Each row of a before or after table is a point. One or more steps were done to the points. Then noise was added and the rows were shuffled. The steps act on columns, c1 being the first. Write out the steps. A step turns or swaps two columns, mirrors them in a line or flattens them onto one, adds a multiple of one to another, or multiplies or shifts one. Angles are multiples of 10 degrees, from the lower column toward the higher: turns from -170 to 170, lines from 10 to 170 but not 90. Use the fewest steps. Two steps may share a column if one is a turn and the other turns, adds or multiplies; they go together, in the order done. Otherwise the lowest column goes first.

Before, 10 rows:
[[ -5  27]
 [ 38   9]
 [ 16 -17]
 [-16 -10]
 [ -7 -82]
 [ 55  30]
 [  8 -76]
 [ -7  19]
 [ 66 -70]
 [ -1  46]]
After, 10 rows:
[[-77  26]
 [-12  23]
 [ 25 -58]
 [ 24   0]
 [ 21   0]
 [ 41 -10]
 [-76 -52]
 [-21 -10]
 [  6 -47]
 [-80   6]]
Steps: turn c1 and c2 by -100 degrees

Before:
[[ 68  11 -19 -15 -29  -5]
 [-30 -16   1 -10 -22  -1]
 [-37  26  48 -20  46 -58]
 [ 56  23  17  36  -8   6]
 [ -1  19   5  17  24 -38]
 [ 23 -58  -8 -12 -24  -4]
 [ -7 -26 -22 -41  34 -14]
 [  1  21  -1   1 -17 -62]]
After:
[[ 29 -54  -8  24 -24  -7]
 [ 67  12 -17  89 -26  -6]
 [ -1  24   1  12  19 -41]
 [ 61  25  11 122  -8  -1]
 [-34 -15   0 -56 -17  -1]
 [-11 -27 -22 -54  33 -11]
 [-36  27  51 -76  43 -56]
 [  2  20   3   5 -16 -62]]
Steps: add 1.5 times c1 to c4

Before (12 x 11):
[[ -9 -21  53  24   9 -29  36  24 -41  29  13]
 [-43  25 -16  55  10 -25 -25 -39 -41 -71 -37]
 [ 42 -29  77 -10  -9 -79 -34  21 -28 -33   2]
 [ -8 -16 -45 -56  -3  57 -47  13 -28 -50 -63]
 [ -7 -49  42  31  76 -51  52 -70   6   2 -29]
 [ -2  38 -24   5  11 -65 -17  50   0  10 -46]
 [ 56   8  42 -34  25  67  42 -46   5  18  19]
 [-17  -7   8 -12 -29 -63   8 -48  42  13  -6]
 [ 21  24  50  69  49  63 -72  16  23  80  -7]
 [-34   6   8 -15  77 -43   1  51   0  36  21]
 [-32  70 -50  -8 -27 -16 -48 -29 -55  78 -11]
 [ 77 -45   3  16  21  65 -51  17   0  -7  12]]
After:
[[ 20 -33 -81  69  49  53  37 -16  36 104  -2]
 [-10   0  26  26   9 -32  58 -14 -43  37 -23]
 [-35  37   1 -17  78 -16   8 -34 -14  46 -45]
 [ 76 -75 -51  16  22  -5  -6  -9  27 -10 -19]
 [ 56 -50  34 -35  26  41  49  50  23  22   6]
 [-33  27 -38  -7 -26  54 -58  20 -69 101  24]
 [ -7  21  45  32  75 -68  50  45  -1   1  61]
 [ -7 -63 -39 -58  -2  16 -54 -42  -6 -65  48]
 [ -3  70 -12   5  12   0 -26 -66 -26  12  15]
 [-17  62   7 -12 -30 -37  10  39  22  16  29]
 [-43  18 -21  54  10   9 -20  16 -51 -93  52]
 [ 43  41 -47 -11  -9 -65  69 -17 -45 -43 -12]]
Steps: turn c2 and c6 by 60 degrees; turn c2 and c9 by -20 degrees; mirror c3 and c7 in the line at 50 degrees; turn c8 and c11 by -150 degrees; multiply c10 by 1.3

Before:
[[ 53 -15  74  11   1 -23  45  39  26  59 -42  30 -31  23  22  -5  62  24]
 [-23 -10  21  12  30  28  27  80 -36 -16  -8 -37  25 -17 -21  -9 -20  41]
 [-18 -12  64 -51 -35  66   6  12  42  28  34 -44 -36 -78  29   9 -30   6]
 [ 64  52 -12 -25  61  42  39 -16 -50 -25  17  51 -41 -75  22 -13  28  76]
 [-16  44  19 -50 -11 -10  28  12 -15 -15 -57 -29 -27  11 -55  23  59  39]
 [ 32 -53  76  35 -48 -34 -37  50 -24  -1  20  44 -37  -4  -6  -6  32  26]
 [  7  45  -9 -10 -31  58  27   5 -59 -18 -61 -19 -35 -88 -29  54  39 -13]
 [ 64  35  47  -8  30  -7  -8 -20 -37  26  -3  56  30  -3 -28  -2   9  10]
 [-23 -21  16 -13  47 -35 -21  38 -41  53 -47 -51  39 -35  19  -7  62  15]
 [ 47  46  57  26 -29  56 -17 -28  50  19 -36 -28  17 -13  18  45 -16 -16]
 [  1   3  10   9 -48   0  31  59  51  -8  31 -29 -39  -1 -45  20  46   4]
 [-10 -15  20  34  31  69 -27   8 -53 -19  40  17  35 -18  -4  30   3   4]]
After:
[[  53  -11   66   13   39  -22  -52   32   22   45  -74   30  -50   20
    25   -2   63   25]
 [ -17  -15   69  -51   43   67  -34   17   43   -1  -31  -46    1  -80
    27   10  -33    4]
 [ -26   -9   18   10  -32   30    4   80  -35    9   45  -44  -46  -13
   -16  -10  -18   42]
 [  -8  -17   16   33  -31   71   40    8  -50   12  114   19   16  -16
    -3   28    2    5]
 [ -13   47   14  -53   -4   -8  -40   14  -13  -23  -34  -26  -23   12
   -60   22   58   38]
 [   9   47  -11  -11   13   56  -42    8  -54  -34   27  -13  -17  -88
   -25   56   41  -13]
 [   2    9   13    5   31   -2  -46   63   51  -41  -42  -30  -30   -3
   -42   22   48    8]
 [  66   36   46  -17   -5   -9   31  -28  -40   41   43   62   -3   -8
   -25    3    8   16]
 [  47   43   56   28   32   56   24  -21   49   -2 -114  -31   17  -12
    15   48  -11  -13]
 [  29  -50   78   34   35  -35  -16   45  -26  -35   60   43   53    0
    -5   -8   38   30]
 [  64   52  -11  -30  -64   40  -59  -14  -45   16   92   49  -33  -72
    20  -13   33   79]
 [ -20  -22   15   -8   -1  -39   47   39  -39   66   13  -53    6  -44
    22   -6   66   16]]
Steps: mirror c5 and c10 in the line at 70 degrees; multiply c7 by 1.3; turn c7 and c13 by -110 degrees; add -1.5 times c9 to c11

Before (14 x 32):
[[ -6   4 121 -24  13   3 -10 -18 -14  -5 -12  16 -48  -2 -11  59  -3  16
  -31 -11  15  -4  13   4  20 -17  -4  24   2  10 -13 -13]
 [ 83 -49 -29 -25   7 -12   3  -2 -15  15   7   1   7   4 -20  -2  24  29
    9  16  19   0   1 -20  -8 -25   7  16  -6  -1  15  -2]
 [ 19  13  -3  13  35   7   9 -18   7  20 -11  14  -5  -3  -4   0  -6  24
   -2  16  18  -5   7  -2  19 -14   6   7 -15   8 -14  -2]
 [ 12  -7 -15 -26   3  -9  45 -30   7  12   7  10   6  -1  -2  -5   4   8
   -4  -4  -2 -14   9  10  21 -20   4  10  -9  -4  -9 -10]
 [ -2  -5 -24 -15  10   6  -3  -2 -55  14   3  16   3 -14 -19  -6   4  14
    9  16  21  -8  -6   0  18 -12  -4 -35  43   7  -7  22]
 [ -1 -15 -31 -14  20  16  -3  -9 -17   8   6  12   7  -9 -24  -5  -4  10
   -7  10  -6   2  15   4 -17  -9   1  23   6 -11  -3  -7]
 [  8   6 -26 -18   3  14   2 -17 -35   1   8   4   9 -29 -14  -7  47  22
  -29  15 -13  -4 -20 -18  18   8  -7  24  -2  -1 -13  -7]
 [  4 -11  -8   3   6  10  -3 -20 -87   2  -2  32   2   0  43  15   7  -5
  -16  -4 -15   0  10  -7  11   6  -2 -24  -8   5 -14  49]
 [ 26   0 -25 -19  13  17  14  -2  -5  18 -10   0  -8  -2  46  18  -2  -3
    3  18 -11 -20   4   4 -13  -8   2  21   2  14 -18  24]
 [ -4 -15 -27  -2  11  15 -10  72  -2  17 -18  50 -54 -56 -19   3  29  -4
  -28  20 -10 -29   6   8   2 -23  -8  18   4   6  -8   6]
 [ 22 -14 -21 -12  16 -31  56  -7 -12  -4  -1   0  -6  -2 -17  -6   3  35
  -11  15  17 -36  -4 -38   3 -23   1  17  14   9 -18  -4]
 [ 18  12 -23  -4   3  -9  71 -29   7  11   5  -2 -16 -20 -17  -4  26  23
  -45  21 -18 -12  10   5  17  27  -6  13 -15 -18   9  21]
 [  3  21 -31   0   6   6   9 -15  -3   1   3  -3  -4 -23   0  16  -3  -4
  -26 -17 -17  -5  -6  -6  -3 -23  -3  26  10   7  11  15]
 [  2  17 -23 -22  44  11   2  37   4  -4  -1  84   6  -9   1  -4  -6  -5
   -5   2  -5 -30  -2   4   8  24   0   0  -5  11 -17   0]]
After:
[[  6  -4 -16 -14  10  -1  -4  18  44  14   3  16   3 -14 -21  -6   4  14
   36  15  21  -8   4   0  19 -14 -19 -36  42   7  -7  13]
 [  1 -13 -15  -3  11   7 -11  41 -20  16 -18  48 -54 -55 -24   3  27  -5
   19  21  -9 -30  -8   7   1 -23 -25  17   2   6  -8 -59]
 [  3   5 -15 -17   4   9   2 -15   0   1   8   4   8 -29 -18  -6  46  22
   46  16 -13  -4  20 -18  17   8 -22  23  -3   0 -13  12]
 [ -1   5  95 -23  12  -1 -10 -21 -16  -5 -13  17 -48  -2 -12  59  -2  16
   30 -11  15  -5 -15   5  20 -18  74  23   3  10 -14   9]
 [-15  -6 -14 -26   3 -10  46 -23  -8  12   6  10   6  -1   1  -5   4   7
   -2  -3  -2 -13  -2   9  21 -19  -6  11  -8  -3 -10  21]
 [-16 -13 -16 -11  17 -35  58  -7  -1  -4  -1   0  -6  -2  -4  -6   5  35
   16  15  16 -37  14 -38   2 -22 -12  18  13   8 -18   4]
 [-72 -49 -26 -25   7 -18   4  -2  16  15   7   1   8   4 -15  -2  24  28
    6  15  20   0  41 -19  -8 -24 -13  16  -6  -1  15   2]
 [-20  13  -5  12  35   4   9 -11  -6  20 -11  14  -5  -3  -6   0  -5  25
   -3  17  18  -5   4  -3  18 -14   3   7 -15   9 -14  14]
 [-25   1 -21 -19  13  32  13  20   5  18 -10   1  -8  -2  38  18  -2  -5
    3  18 -12 -20   9   5 -13  -7 -15  21   3  15 -16  14]
 [ -1  17 -18 -22  45  11   2  19  -6  -3  -1  83   6  -9  -2  -4  -5  -6
    0   1  -6 -30   4   4   8  23 -14   2  -5  10 -16 -32]
 [  0  20 -21   1   8   5   8   6 -18   1   2  -3  -5 -24  -1  16  -3  -5
   19 -17 -18  -4   7  -5  -3 -23 -22  26  10   7  10  20]
 [ -9 -12  -5   4   6  24  -4  34  43   3  -3  33   3   0  36  16   7  -5
   77  -4 -14   1  -9  -8  10   5  -7 -24  -8   4 -14  41]
 [-21  12 -14  -4   3 -14  70   4 -39  12   5  -2 -16 -21 -13  -3  25  24
   24  21 -18 -11   1   5  16  28 -20  13 -15 -19   8  36]
 [ -7 -14 -25 -13  21   7  -3 -11   5   8   6  12   7  -9 -27  -4  -4  11
   18  10  -5   3 -14   4 -17  -9 -19  24   6 -11  -3   4]]
Steps: turn c1 and c23 by 150 degrees; turn c3 and c27 by 40 degrees; turn c6 and c15 by -20 degrees; turn c8 and c32 by -60 degrees; turn c9 and c19 by -130 degrees

Before, 12 rows:
[[ 33   6 -38 -44  62  20 -31  38 -10 -83 -15  23 -12  27   9 -20 -51 -38
   16 -26 -24 -15 -39  18 -29 -58  31  17  12  35 -25 -49  28  53 -43 -28
   15  30  -9  49  12 -12 -16  -9 -56 -22 -15  17 -33 -32  -4  36  27  66
  -10 -31  -2  36  -3  55 -21  32  53  65]
 [  3  28 -35 -13  53 -13 -20  55 -14   6  36 -15  11  18 -38  -7 -24   9
   47   2 -31   8 -20 -15   2 -50  37  41 -13  24  56 -38  46  -9 -18   6
   12 -52  28 -35  18  -5  25 -29   2  29 -34   3  41 -12  21  23 -54  20
   36 -11   5 -26 -26  44 -34 -47   6  46]
 [ 50  25   9 -28  55  36 -19 -13  34 -35 -13 -33  31 -63 -37  30 -23   0
   -1 -13  29  -4  45  34 -37  -7 -39 -22 -56 -12 -30 -43  25  35  18 -28
   81  38 -43  -4 -12  40  37 -51  -2  61 -29 -21  45   8 -16 -35  -4 -24
  -17 -21  -2 -36  -2  11 -21 -13 -29  36]
 [ 34  -9  -2 -36  58  13 -59  19 -32 -20 -37   8 -20 -21   0  42  10 -48
   -5  12   0 -62  34 -20 -43 -26 -13 -33 -15 -16 -20 -48  29 -33 -30 -56
   56  22  10  57 -36  21   5  43 -41 -23 -15  10 -15 -19  -1  -2  16 -32
   28  -8  -6 -10 -30  27  42 -58 -37  -6]
 [ 46  20  17 -25  68  70 -17  57  -9 -77 -23  -5  -9  -5 -31  18  35 -11
   31 -17 -24 -20  -7  -8  37  21  45 -31  32  26 -48   7  -2  28  13 -64
   22  33   3 -18  18  85 -10   8  -8 -21  33 -19  -7  41  13 -18  -9  66
   56 -44  45 -41  44 -32   8 -28 -10  45]
 [ 40 -23  -4 -65  30  -1  -1  36  51   2   2 -40  49 -60  60  50 -17  -2
   -5  12  66 -11 -11 -17  26 -34 -15 -29 -28  -3   6 -27 -33  43  24  29
   34   4   7  34 -43  64   4 -24  14  14  25  -3  15  37 -20 -46   0 -21
  -45  14  19 -28  41  68  -6  31  58 -28]
 [-28   6 -13  38   8  51 -12   8 -35 -44   6 -14 -10  33  57 -40  13 -44
   56 -12   8   3 -29  11  -7 -45  35   4  -8  42  14  51 -21  71  36  33
   19 -60 -31 -26 -48   0 -24  34  36 -22  50 -12 -48 -49 -31 -18 -46  62
    0  50  13  -4  12  53 -55 -27  54 -17]
 [ 13  44 -23  31 -30  46  10  -7 -27 -26  14 -49   4  21 -31   2  14 -46
  -14 -15 -28  -4   4  64  -2   7 -58 -47 -44 -15 -10 -45  50 -24 -52  22
   65 -49 -23 -26 -62  27 -31  35   1  55  48 -25 -37  -3  -8   1   7 -15
   28  31   0  24  32  59  -5  23  44  20]
 [-51   2  40  -9  55   9  17  48  16 -37  -9 -74  16 -23 -43  16   2  49
    7  -6  38 -52 -25 -16  -4  16  12  34 -61 -15  -9 -18  38  25  32  29
    4  41 -16 -30  22  -9  14  19  -2 -11  54  20  50 -32   5  -3  43  65
   44 -16   3  22  44  66  16   2  -1  -5]
 [ 21  32  29  22  55  -2  27 -12 -32 -91 -23 -17  -3   2  31 -27 -30  28
   38   7  68 -43   7  -1  26 -26 -24 -48 -12 -13 -42 -34  29 -17 -52 -61
   27   6  10 -39  24  19  24  25  33  73 -24  18 -45 -23  59 -41  23 -32
  -21  54 -17 -60   9  33 -35 -14  18 -19]
 [-16   2  -2  31  44  13 -70  -3 -19 -53  42 -11  23 -10  25 -33  53  -4
  -21  -9  12 -30  43  47 -47 -20 -16   9  14  19   0   8 -40  34 -33  29
   29   9  -9  62  30  37 -37   7  36   4  34   5  -8  43  42  16 -33  -5
   19   2  22 -19  -4  -6 -22  35 -19  50]
 [  9  24   2  39  48  60 -60  21  40 -68  -9 -27 -25   0 -14  42  41 -29
   55  -1  15 -87 -31   2 -38 -13  17  16 -32   4 -42  23   3  52 -18 -66
   66 -24  -5  42  34  22 -20 -25  29  -8  37 -28   1 -28  17 -29  -1  34
    9 -32 -45  35 -12 -33  -9 -63 -21  58]]
After:
[[  38  -23   -5  -65   28   -4   -3   50  -37    3    2  -39   48  -61
    59   51  -16    0   -4   12   66   16  -33  -17   25   25  -14  -29
   -28   -6    6  -29  -32   41   23   29   35    4    6   20  -44   63
     6  -25   14   16  -34   -5   18   34  -19  -44    0  -18  -47   15
    19  -29   41   66   -6    7   57  -29]
 [  49   22   17  -24   68   71  -18  -10  -55  -77  -25   -4   -8   -7
   -33   20   36  -10   32  -14  -26   13   20   -8   36   34   45  -30
    31   26  -48    5   -3   28   13  -64   21   34    2  -29   16   86
    -7    9   -9  -20   21  -21   -7   40   13  -18  -10   66   57  -41
    43  -41   46  -34    8  -20  -11   46]
 [ -27    5  -13   37    8   52  -14  -34   -6  -43    8  -13  -10   33
    58  -39   12  -43   54  -11    8   -7   10   10   -9   49   35    6
    -7   44   14   49  -21   71   36   34   20  -60  -30  -17  -48    0
   -24   34   34  -24  -45  -11  -49  -51  -33  -18  -46   63    1   48
    12   -2   11   55  -55  -39   54  -16]
 [  13   45  -22   31  -30   48    9  -28    7  -24   15  -49    4   21
   -31    1   16  -44  -16  -16  -28   -9  -16   63   -2   46  -58  -47
   -44  -16   -8  -44   50  -24  -53   23   64  -50  -24  -20  -63   27
   -29   35    0   54    6  -23  -37   -2   -7    4    6  -13   29   32
     1   22   32   58   -3   14   44   17]
 [ -51    2   39  -11   56   11   18   15  -48  -39   -9  -76   15  -24
   -43   14    5   48    8   -7   38  -14  -12  -17   -2   52   14   34
   -60  -16   -9  -17   37   26   32   28    5   42  -16  -58   21   -9
    13   17   -2  -11   17   21   51  -32    6   -3   42   67   43  -16
     2   23   46   66   14  -20    0   -6]
 [  49   22   10  -28   54   35  -20   34   13  -34  -13  -32   30  -63
   -37   30  -23    1   -1  -12   31   20   35   33  -36  -32  -39  -22
   -57  -12  -31  -43   27   35   18  -28   80   37  -43   -4  -10   40
    36  -51    0   63   -7  -22   43   10  -18  -34   -5  -24  -16  -22
     1  -37   -2   12  -19   33  -29   37]
 [  10   24    2   38   47   62  -60   40  -19  -69   -9  -26  -22    2
   -15   41   42  -28   54   -1   15 -122   38    2  -38   38   17   16
   -32    3  -42   21    8   53  -19  -66   65  -26   -5  -23   35   22
   -21  -26   29   -9  -12  -29    2  -26   17  -28   -4   33    9  -33
   -44   34  -10  -32   -8  -57  -23   57]
 [  21   33   28   22   55   -1   25  -31   12  -92  -23  -16   -5    2
    31  -25  -28   30   36   10   67  -21   18    0   28  -24  -25  -46
   -12  -13  -43  -34   28  -16  -52  -60   28    6   10  -57   23   18
    26   24   32   74  -27   17  -46  -21   58  -41   21  -32  -18   53
   -17  -58    9   31  -36   -1   17  -18]
 [  34   -9   -2  -35   58   14  -59  -31  -17  -20  -37    7  -21  -22
    -2   42   10  -47   -6   12    1  -59   68  -18  -43  -16  -13  -34
   -16  -16  -20  -48   29  -32  -30  -58   56   21    9    5  -37   21
     6   43  -43  -25  -25   11  -15  -20   -2   -3   16  -31   28   -6
    -5  -11  -32   25   42    1  -37   -6]
 [  33    8  -40  -44   60   22  -31   -8  -39  -83  -17   23  -12   27
     8  -24  -52  -39   15  -26  -25  -11  -49   18  -27  -14   30   18
     9   37  -25  -50   26   52  -44  -27   16   29   -8   27   13  -12
   -16  -10  -57  -22  -57   15  -33  -35   -4   35   28   65   -9  -29
    -2   36   -2   57  -22  -19   53   65]
 [   3   27  -35  -14   54  -14  -20  -11  -56    6   36  -15   10   18
   -40   -7  -23    9   47    3  -34   39   31  -15    2  -35   38   38
   -13   23   56  -38   46   -8  -19    7   11  -52   28  -23   18   -5
    25  -30    1   27  -52    5   42  -13   23   24  -52   21   36  -11
     5  -27  -27   45  -32  -41    5   47]
 [ -14    3   -3   30   44   12  -70  -18    2  -54   45  -11   23  -10
    25  -35   52   -4  -20   -8   12  -84   -8   47  -45   36  -15    8
    15   18    2    6  -40   34  -33   31   30    9   -9   30   28   36
   -37    6   38    5  -19    4   -9   43   42   15  -30   -6   17    0
    22  -19   -4   -5  -22   55  -18   50]]
Steps: turn c22 and c40 by 40 degrees; add -0.7 times c4 to c22; turn c8 and c9 by -90 degrees; turn c23 and c62 by 60 degrees; swap c26 and c47

Before, 8 rows:
[[  5  10  20  -6 -29 -12  18  16 -13   9   5   2 -13  14   4 -16   4 -20
  -34 -19 -13  32  24  22 -17  -2  22  -3  10  25  19  -3 -21  10   3   6
  -26  -7  -5 -16  11  -4 -12 -42   0  -2  11  27  -3 -12 -15  -6   4   5
   -4 -16  -1 -19 -20 -11 -25 -25  -5  15]
 [ 26 -13  44  14 -15 -15  15   8 -15  16  16   2 -23  40  29 -25  11 -15
  -35  -9  -2   3  11  19 -18   8  42 -16  -4  16   6   0 -15  -5 -25  16
  -25   8 -12  -8  21   0 -13 -32  27   5  20   3   1 -26 -36 -32  24  21
  -24  -6   6  -6   8 -24  -7 -18  15  10]
 [ -4 -24  -3 -32  26  -6 -23 -43  15 -10  26  24  17 -10   7 -26 -12  13
    6  17   0  -9  -9  21  13  30 -17 -26 -21 -21  -6  -5   8 -19 -26 -35
   24 -13 -45  11 -14 -23  -7   2   9 -15 -17  15 -10  -7   6  10 -16   9
   -2  14  21   3  23  24  42   7  39 -17]
 [ -2 -15   4 -13   3   0  28 -10 -27 -17 -12  34   4  12  -8  24 -18  22
  -25  30  25  -6  10 -45 -10  28 -10  -6   3  30  -5  26  12 -22  25 -28
   18 -23  33   1 -34  19  23  -3 -20 -46  19  15 -23  30  -6   0   2 -22
   34 -15 -16  34  29   1  18   1 -13 -14]
 [ 28  -4  19   9 -26   8  16   5  27  30  22   8 -18  27  10 -46   8 -20
  -11  -6 -20   8  16  10   5   3  22   2  -5  16  15 -11 -26  39  -7   1
  -13  22 -16 -19   0  25 -13 -34   4 -20  13  17   9 -30 -35 -18  16   4
  -24  -3   1 -13  -8  -1   3 -24  16  10]
 [-31 -16 -13 -40  11   3 -20 -19 -14  -2  16  34  10 -17 -15 -24 -21  -9
    5  17  -6 -16 -40 -20  18  33 -23 -17 -27 -32   1  24  23 -18  -3 -21
   34  -5  -4   0 -24 -44  23  20   0 -31 -18  -9   1   5  13   9 -12  -1
    7  16  12   1  26  17  22   9  12 -14]
 [ 27  22  40  14 -29  -2 -11  32 -12   9 -19  -4 -19  31  -9 -20  -3 -22
  -43   0   6  14  10   8 -24 -27 -28  -4  42   4  29   9 -23  10   2   0
  -18  13 -14 -27  15  17 -18 -27  -6  -4  16  -7  -3   2 -32  -2  20  29
   -2 -11 -25 -19   0 -25  -8  -7   9  39]
 [ -2  -6  17  14   0 -24   7  -1 -17  -4 -19  19  11   6 -21  19 -17  13
  -25  17  21 -12   3 -20  -2  44  12   4  -1  -2   9  29  32  -5   5 -13
   25 -43  17  11 -39  26  24   6 -19 -35   3   5  -7  18  -1   4 -10  -6
   23 -26 -30  16  21  -3  17   1 -30 -28]]
After, 8 rows:
[[  -4  -26   -3  -31   22   -7  -24  -42   13   -9   26   24   17  -13
    11  -27  -12   13    6   15    3   -9  -30   21   12   26  -19  -29
   -22  -23  -10   13    5  -19  -26  -34   26  -14  -48    8  -14    1
    -6    0   11    1  -16   14   -8   -9    4   12   -2    8    0   11
    20   -1   24   22   40    5   30  -17]
 [  26  -18   43   13  -13  -15   15   11  -20   17   17    4  -22   39
    29  -26   10  -18  -40   -9   -3    2   36   21  -16   13   42  -19
    -3   12    6  -19  -11   -7  -28   16  -23   10  -11   -8   23   -3
   -11  -34   30    5   20    1   -1  -23  -36  -31   -9   19  -23  -11
     4   -4    6  -24   -4  -17   13    6]
 [  29   -7   19   10  -25    6   18   10   27   27   17   11  -19   26
     8  -44    8  -22  -12   -9  -21    9   50   10    5    1   18    3
    -6   17   17  -12  -27   37   -7    1   -8   24  -15  -18    0   22
   -16  -36    3  -26   16   18    8  -30  -33  -17  -13    7  -24   -4
     3  -12   -9    1    7  -23    9   15]
 [  24   21   40   12  -26   -2   -8   34  -11    8  -14   -3  -22   31
    -7  -22   -1  -23  -41   -1    7   11   33   11  -23  -19  -28   -2
    40    5   32  -22  -22   10   -2   -1  -19   12  -13  -29   13    7
   -18  -26   -7  -11   18   -7   -3    2  -27   -3    0   27   -5   -9
   -25  -20   -2  -24  -10   -5    6   37]
 [  -4  -10    2  -11   -9    0   30  -12  -26  -15  -12   36    2   11
    -9   21  -18   18  -26   31   29   -5   29  -43  -11   30  -10   -6
     2   31   -4  -10   12  -27   28  -27   19  -23   34    1  -33   32
    25   -6  -21  -36   19   14  -19   26  -10    2   17  -22   31  -16
   -16   38   30    1   18    2  -11  -14]
 [  -2   -8   23   14   -4  -25    8   -3  -17   -1  -19   22   12    7
   -25   18  -14   13  -21   17   21  -17    9  -20    1   43   11    6
    -2   -2   11   -3   31   -8    5  -12   27  -45   15   12  -38   30
    29    7  -20  -32    4    5   -6   15   -4    3   19   -5   31  -28
   -29   20   24   -6   14    1  -19  -29]
 [   7    9   22   -6  -24  -11   16   20  -12   11    4    5  -15   12
     3  -14    2  -23  -37  -16  -12   30   69   21  -18    4   23   -5
    11   29   18   -2  -20   10    5    6  -27   -6   -8  -16   11   -3
    -9  -39    0   -3   11   28   -3  -12  -18   -7   -3    4   -3  -16
    -3  -20  -17  -13  -22  -23   -3   16]
 [ -28  -19  -16  -40   12    2  -23  -19  -13   -3   16   35    9  -14
   -11  -23  -24   -9    2   19    1  -17 -118  -19   15   30  -19  -18
   -28  -34   -1    3   22  -17   -7  -19   34   -6   -4    3  -26   -1
    22   18   -3    2  -13   -6    0    4   12   11   19   -2    3   18
     9    0   26   20   27   11   11  -15]]
Steps: add -0.3 times c58 to c5; multiply c23 by 3; add -0.3 times c60 to c26; turn c32 and c53 by 110 degrees; multiply c53 by 0.7; flatten c42 and c46 onto the line at 130 degrees; multiply c63 by 0.7
